Each row of a before or after table is a point. One or more steps were done to the points. Then noise was added and the rows were shuffled. The steps act on how far a point lies along the listed directions, d1 being the first. Write out the steps. A step turns or swaps two directions, mirrors them in a line or flattens them onto one, adds a multiple of one to another, or multiplies one. Angles are multiples of 10 degrees, from the lower direction toward the higher: turns from -170 to 170, lines from 10 to 170 but not 90. Use the fewest steps. Two steps may share a direction if one is a turn and the other turns, adds or multiplies; they go together, in the order done. Otherwise the lowest direction goes first.

Directions:
(1): [ -4 -59 -21]
(2): [ 38 -19  47]
(3): [-50 -10  37]
Before (14 x 3):
[[-16  20 -11]
 [ 15 -10   8]
 [ 13  -1  13]
 [-12   4  25]
 [-26 -44 -55]
 [ -7   0  24]
 [ -9  26   0]
 [-12  -3  23]
 [-19  16  41]
 [ 18  25  21]
 [-40  31  10]
 [  0  28  -6]
 [-19  29 -32]
 [ -2  32  -8]]
After:
[[ -30   29   -7]
 [   3  -27   25]
 [ -15  -23   50]
 [ -33   17  -10]
 [ -37   33  -14]
 [   6  -26   32]
 [  -4  -21   28]
 [ -46   21  -34]
 [  15    7   53]
 [  33  -12   29]
 [ -30    7 -119]
 [  25   -9   35]
 [ -71   47  -73]
 [ -78   10  -23]]
Steps: turn d1 and d3 by -50 degrees; multiply d2 by 2.5

Directions:
(1): [-49   6  47 -12 -32 -44 -30  44]
(2): [-57 -34 -74  21   7 -12 -14   9]
(3): [ -3  76 -35  -6 -21  41 -18  36]
(4): [-28  39 -18 -36 -18 -42  52 -45]
(5): [-28  17  21  38  48   7  62  39]
Before:
[[  2   8 -29  -3   3   5  22 -21]
 [-47 -20 -22  19  -5 -14 -18  15]
 [-34  -1 -18  12   3  -9  -8  18]
 [-12 -16   4  13   3   0   2  31]
 [-18 -22 -20  -5 -20 -19 -15 -17]
 [-18 -19 -31  -8  17 -15  26 -14]
 [-37  -6 -36   1  -7 -28  -2 -23]
 [ 22 -12 -24  -8  -5  16  -4 -21]
 [-12   0 -51  14   1  26 -18   4]
 [ 19 -27  -6   6  15  12   1 -29]
 [-22  -8 -22   6   8 -19   8  15]
 [  8 -31 -30   0  13   2  -2 -20]
 [ -2  19   1  -7 -12   1 -12  15]]
After (13 x 8):
[[ -48  -47  -61   16  -15  -17  -40    6]
 [  -6    1  -36   16    2   24  -18   22]
 [-103  -72 -106   42   10  -34  -17    1]
 [ -16   34   -7  -12  -20    7  -17    8]
 [ -64  -29 -122   25    9    2  -12  -10]
 [ -73  -61  -96   45    9   -9  -53   20]
 [ -60  -29  -70   18   11    1  -29   47]
 [ -54  -41  -69   26   18  -20   -8   25]
 [ -63  -48  -75   31   22  -20   -5    4]
 [  22  -13    6   -1    8   -1    9  -18]
 [   3   13  -29  -12  -19   15  -15    3]
 [ -35  -18  -24    7    5  -21   24    6]
 [ -47    0  -67    0  -11   -5  -29   19]]
Steps: mirror d1 and d3 in the line at 140 degrees; multiply d2 by 3; multiply d4 by -1

Directions:
(1): [-49 -42  24  69   6  -8  56 -28 -17  35 -15 -38 -36 -25]
(2): [-42   2  32 -58  58  17  18  12 -42 -27  -5 -35 -22  65]
(3): [-20  10 -58   1  56  11  31 -46  53  16 -47  13  51  23]
(4): [-12   1 -11 -13 -57  94  -7 -11 -13 -26 -60 -33   5 -23]
Before (9 x 14):
[[ 18  37 -93 -32  -2  41 -10 -46  79 -16 -66  28  65 -13]
 [  4  20 -22 -23   5  31  -4 -22  24 -23 -42  -2  38  -5]
 [ -6  16  15   0  34  -5   4   4  -7   0  -4  -2   7  14]
 [ 60  11  21  -1 -87  11 -40  35 -15 -27  32   1  -7 -48]
 [  7   5   7 -14  19  -3 -25   3   4 -30  12 -12 -19  40]
 [ 40  10 -28  33 -43  -8 -30  13  24  21  -2  30   7 -58]
 [ 13  19  30 -31 -18  34 -50  10  -1 -33  -1   8  16  14]
 [  7 -14  22  56   7 -74  16 -23   9  25  31   9 -17  -9]
 [-39 -12 -17  16  37  18  45 -21  -1  26 -21 -13  -6  19]]
After:
[[ -7   7  29  10   6   7   0   9 -22  -3  -4 -13  -8  -4]
 [  0  18  13 -36  54 -31   2   4   3 -19  11   4  14  31]
 [-29  23 -21 -64 120 -53  30 -18  28 -10   6  10  11  76]
 [-18 -10  -7  35 -35  41  20 -51   8  -3 -57 -30   2 -23]
 [ 56  10 -33  48 -18 -53  -1 -11  56  23  28  40  38 -41]
 [  7 -13  22  27  -3 -19 -15   0  -3 -11  21 -18 -38  10]
 [  4  13 -54  23  35 -12  10 -21  48  33 -31  28  31 -13]
 [ 14   2  38  22  13 -47 -27   4  15   7  40  29   6   6]
 [-15   7   2 -43  -1  56  -2  17 -29 -17 -12 -17 -13  28]]
Steps: turn d1 and d4 by 110 degrees; turn d2 and d3 by -70 degrees

Directions:
(1): [  6  49 -24 -37 -16  41   0  11  33  19 -31 -64  66  41  75 -26  12   4
  24 -52 -29 -21  46   8]
(2): [-17  23   9 -34  46 -43   3  17 -12   7  50 -57 -59  41   5  11  28 -16
  95  44 -16  42  17 -15]
(3): [  2  24 -26 -54  13 -52 -57 -57 -27   3  14   5   6   8 -27 -66 -27 -15
 -34  29 -79 -56  -7   3]
(4): [101  -3 -12  64  27 -49 -27  45  23   3   0 -41  14 -47  -1  26  14 -13
  19  -8 -21 -57 -14 -40]
(5): [-38   3 -42 -42  48 -27   4  47  59 -13 -39 -12 -64 -24 -17 -24  31  60
 -52 -13  32 -26  36 -23]
Before (13 x 24):
[[ -3  -1   0  -6 -29  27  19  -2  -8  15   2 -21  28  26  17  -6  -8 -16
    7  -7  -8  15  11   6]
 [-35 -27  12 -16  17  -2  23  25  15 -15  12  17 -57  -2 -34  11  11  27
    5   6  35  50   2  -4]
 [  8   9  -4   5   8   0 -12  -7  -6  -2  -3  -8  -5  -4  -5 -11  -8   5
  -18  -4 -10 -17   2   5]
 [-82 -26   9 -35   9  26  21 -11 -10  -7  -3  42 -55  11 -28  -6   6  21
  -23  21  33  53   5   4]
 [-46 -16   9  -6  -9  20  27   1  -2 -11  -1  29 -29  -4 -19   6   4  22
  -19   1  24  34  -1  18]
 [ 12  -2 -13   2  17 -16  -6  23  22 -13 -13   7 -18 -22 -18  12  13  23
  -33   6  22 -23  16 -16]
 [  8 -19  -2  37 -36  35  10  -4   5  -7  10  31  41 -14  -1  18  -5  -5
  -29 -26  12 -16 -11   8]
 [ 35   9  14  11 -32  16  -6 -16 -10  -3  -6  -3  65  16  37   8 -24 -32
   16  -9 -39 -10 -18  23]
 [ -5  12   2 -11 -13   7  -4  -8   0   3 -29   9  11   4  11  -2  -2  13
  -31 -11  -2 -14   5   2]
 [  4  -5   4  13  -3  29   6  10  26  -6 -17   7  -5 -13   1   1  -2   5
  -12  -8  29  -2   4   8]
 [-23   0  -9 -10 -11  24  18   1  19  18 -15  -1  -8   7  14   3   2  14
  -20 -11  17  -6   7  14]
 [ -7  -5  -7   9 -29  39   6   4  13   1 -30  -1  41   2  25   2  -9  10
  -31 -40  22 -12   5   6]
 [ -4  21 -10  -6 -25  21  -5 -14   1   6  -7   4  30   8  21 -35 -16   5
  -30 -27 -12  -1   1  -2]]
After (13 x 24):
[[ -11   -1   15   -1  -16    3   -2  -20  -17   -1  -17   31    0    1
    -6    5  -11    6  -31    4    3   -1  -10    6]
 [ -32  -15   12    0  -25   28   22  -23  -10   16    4   28  -12   10
    -2   13  -12   -2  -16    9   20   18  -13   25]
 [ -31    3   26  -28  -32   55   27  -11   -9    5   17   -6   24   52
    26    4   -6   -7   50  -17    1   68   11   27]
 [  -3  -13  -20   20  -20   27   12   16   31  -10   -6   20   23  -21
    -2    8    8   17  -46  -36   21  -30    6   -2]
 [  10   -6   13   23  -13   35    5   -1   12   -3   -8   12    6   -8
     2    6   -9   -7   -2   -4   23    5   -6   13]
 [ -26   -4   -2   -2  -14    3    0  -19  -11   -6    2   40  -15  -11
   -19  -29  -20   14  -52   -1   10   13  -15   -4]
 [  60    5   10   38  -17    4  -13   -2  -11    1   10   -5   44   -5
     9   30   -5  -23   14    4  -10  -17   -4   -5]
 [   2  -13  -20   -8   29  -38   -4   33   38  -26  -32   12  -34  -35
   -19   -2    4   29  -49    3    7  -33   -4  -10]
 [ -38  -22   -6  -17   -3    1   24    7    1    0   -1    9  -35    2
   -26   -8   -1   11  -30   12   23   21    8   -2]
 [-121    7   25  -77  -48  102   36  -61  -38   11   -1   34   17   83
    32  -26  -15   -4   11    0    9   92   22   49]
 [  17    7    0   14    6   -2  -14   -9  -11   -2    1   -7    0   -7
    -6   -7  -10   -1  -13   -1  -14  -17   -3    4]
 [ -19  -32    6   22  -21   18    8   -4   -4  -10  -15   37    1  -17
   -16   13  -16   11  -47  -11   41    5  -17    4]
 [ -69    6   17  -33  -42   65   36  -26  -15    0   -3   21   14   39
    20   -8   -6   11    1  -15    9   54   13   44]]
Steps: turn d1 and d5 by 170 degrees; multiply d4 by 2
